Each row of a before or after table is a point. One or more steps were done to the points. Then noise was added and the rows were shuffled. The steps act on columns, c1 being the first. Name the steps. A step turns or swaps two columns, mirrors them in a line or flattens them onto one, adds a multiple of one to another, or multiplies or shifts one. Angles are multiples of 10 degrees, from the lower column toward the higher: turns from -170 to 170, lines from 10 to 170 but not 90. Use the fewest steps. Two steps may share a column if one is a turn and the other turns, adds or multiplies; they go together, in the order done. Otherwise the lowest column goes first.
In the rows, zero is written as 128.

Before (11 x 3):
[[154 131 133]
 [ 76  92 161]
 [163 157 113]
 [165 136  98]
 [123 166 152]
 [100  75 107]
 [ 91 149 152]
 [159 128 107]
 [160  70 160]
 [159  95 108]
 [125 125 127]]
After (11 x 3):
[[ 91  93 161]
 [176  70 167]
 [154  96 111]
 [157 131 137]
 [148 128 111]
 [ 89  74 106]
 [155 158 112]
 [135 165 149]
 [152 131  98]
 [125 122 124]
 [100 148 155]]
Steps: add 0.5 times c3 to c1

Before (13 x 9):
[[164 171 123 146 111  84 194  78 176]
 [170 154 105  85  93  73 152  71 134]
 [104 103 141  70 147 114 156 147 142]
 [148 167 145 135 103 133 154 110  89]
 [154 151  79 122 124 117 165 102 127]
 [104 105 142 136 156 143 113 108 143]
 [128 118 128 102 108 132 174 101 140]
 [ 77  89 167 110 160 126  97 149 150]
 [129 108 150 126 180 139 129 148 108]
 [ 97  92 144 123 106 129 129 117 139]
 [102  96 140  85 149  95 161  81 124]
 [124 188 113 106 132 128 163  96 126]
 [ 87 129 130 172 146 116 132 148 111]]
After (13 x 9):
[[128  88 143 140 101 112 151 111 139]
 [133 146 151 130 181 125 129 147 160]
 [123 154 136  72 148 155 196 151 188]
 [150 150 139 139 155 143 111 107 195]
 [127  70 111 104 139 133 178  94 177]
 [103 157 141  83 149 163 188  81 175]
 [108  99  81 123 128 105 168 102 175]
 [140 166 148 124 107 161 130 112 188]
 [130 143 128 101 113 127 192  99 193]
 [145 168 164 113 161 180 105 148 200]
 [ 78  88 122 144 114 107 183  79 229]
 [ 63 102 105  88  92 108 181  73 186]
 [131 126 128 173 147 166  99 150 163]]
Steps: turn c1 and c6 by -110 degrees; multiply c2 by -1; add -0.7 times c4 to c7; shift c9 by 50

Before (11 x 14):
[[145 150 109  77 134 122 155 169 159 175 161 153 120 112]
 [173  75 116 118 144 107 138 158 156 186 156 185 111 125]
 [138 151 138 118  76 150 152 176 119 104 145 114 115 119]
 [124 141 102 167 158  76  70 135 167 127  98 119  96  96]
 [151  80 127 104  83 136  88  98  85 141 101 139 164 148]
 [136 129 125 137 115 154 119 105  86 157 161 190 150 170]
 [117 124 166 105 125 121 113 173 121 146 111 128  84 181]
 [134 113 174 151 143  94 123 170  94 133  97 117 101  94]
 [148 164 180 163  90 151 115 124 154 165  91 174 146 167]
 [173 114 134 124 166 145 145 121  98 120 142 158 104  94]
 [174 127 113 135  89  84 149 105 100 114 156 125 156 160]]
After (11 x 14):
[[146 115 123 140  75 150 120  75 150 103 139 113 118 125]
 [175 155 122 130 167 149 112 128 149 122 128 156 101 101]
 [113 132  94 159 123 120 159  87 132 139 119 124  85 178]
 [183 161 140 133 147 103 129  96  79 186 132 185 108 116]
 [142 193 129 151  84 137 153 172 145 137 103 140 168 149]
 [149 147 137 118 117 153 132 159 162 162 145 191 148 180]
 [112 101 147  87 156  76 184 136 101 125 111 120  98  77]
 [134  85  66 105  92 154 137 139 120 166 101 173 145 171]
 [185 144 143 117  90  89  99 142 148 112 133 124 158 145]
 [122 157  78 113 145  97 145  90 145 135 107 118  98  88]
 [159  90 157 169 137 118 116  80 113 178 147 152 120 109]]
Steps: turn c1 and c11 by -20 degrees; multiply c11 by 0.7; turn c2 and c9 by 150 degrees; turn c3 and c4 by 170 degrees; add 0.3 times c6 to c14; turn c7 and c8 by -160 degrees

Before (14 x 24):
[[101 116 145 125 116  76 137 124 146 147 100 116 117 132 104 136  98  89
  135 119 142 133 145 126]
 [119 116 155  87 126 133 141 136 109 117 137 137 157 106 115 128 104 133
  120 173 130 152 170 145]
 [110 109  84 149 109 116 121 135 110 134 122 105 139 118 137 101 123 114
  149 142 133  98 124 110]
 [115 113 101 136  72 150 143 136 120 146 123 149 138 135 110 148 165  87
  136 114 171 146 152 144]
 [121 113 124 100 105 113 129 125 132 165 144 124 141 150 144 118 149 101
  119 114 142 117 145 156]
 [133 133  93 118  89 138 121 124 129 144 157 136 139  96 151 144  82 112
  143 151 168 138 111 140]
 [132 139 144 130 118 123 152 104 151 134 113 144 116 133 122 131 116 135
  120 118 147  80 112 132]
 [162 124 144 134 120 140 130 109 140 156 104 143 108 111 113 134 124  96
   94 112 110 121 128 107]
 [ 98 115 107 110 142 127 139 142 116 133 139 143 137 122 149 103 138  85
  120 107 111 121 143 132]
 [132 120 132 156 114 115 138 112 120 152 121 152 145 115 138 110 149  70
  108 108 153 130 131 126]
 [ 96 108 117 133  82 122 132 109  99 137 149 137 160 130 143 152 119  98
  120 124 163  96  94 107]
 [146 157 131 131 111 114 166  95 107 116  95 131 128 136 126 137 140 121
   91 148 137 136 139 116]
 [134 127 117 113 143 115 124 137 116 114 103 145 128 120 142 120 128 143
   81 106 120 123 135 102]
 [116 115  97 152 128 137 143 103 115 131 121 128 140 154 136 164 133 141
  120 142 136 137 121 117]]
After (14 x 24):
[[162 124 144 134 137 139 130 109 141 146 104 143 106 101 113 134 128 104
   93 111 109 111 128 108]
 [132 120 132 156 132 115 138 106 119 142 121 151 145  96 138 111 137  77
  108 108 152 133 131 127]
 [101 117 145 125 123  77 137 115 145 137 100 115 116 119 102 135 103  89
  135 119 142 139 146 125]
 [111 109  84 149 110 116 122 118 109 124 122 106 139 114 137 100 105 119
  150 142 132  52 122 110]
 [115 115  96 152 147 138 143 113 115 120 120 129 140 158 137 164 158 131
  119 141 136 150 120 117]
 [119 117 155  86 122 132 141 131 108 107 137 137 157 109 115 128 105 140
  120 174 131 187 170 143]
 [133 133  95 117 105 136 122  96 129 133 158 137 139  92 150 143  92 123
  145 151 169 153 110 140]
 [ 96 108 117 133 113 122 133  79 100 128 149 137 159 119 143 152 135 100
  119 124 162  46  92 108]
 [115 112 101 136  85 149 143  91 120 136 124 148 138 119 110 148 179  88
  135 113 171 174 153 143]
 [ 98 115 108 111 127 126 139 148 114 124 139 142 137 107 149 103 121  90
  120 107 110 109 142 132]
 [134 140 144 129 140 123 151 104 151 124 113 143 116 135 122 132 118 132
  118 119 147   8 111 134]
 [134 128 116 111 131 115 124 145 117 104 102 145 129 126 142 120 123 145
   82 105 121 114 134 102]
 [146 158 131 130 142 114 166  94 106 106  95 131 129 134 126 137 147 120
   92 149 137 149 139 117]
 [122 113 124 102 115 113 127 108 134 156 143 125 141 139 146 119 141  96
  119 114 142 102 146 156]]
Steps: turn c5 and c8 by 50 degrees; shift c10 by -10; turn c14 and c18 by -20 degrees; add 0.7 times c16 to c17; multiply c22 by 2.5
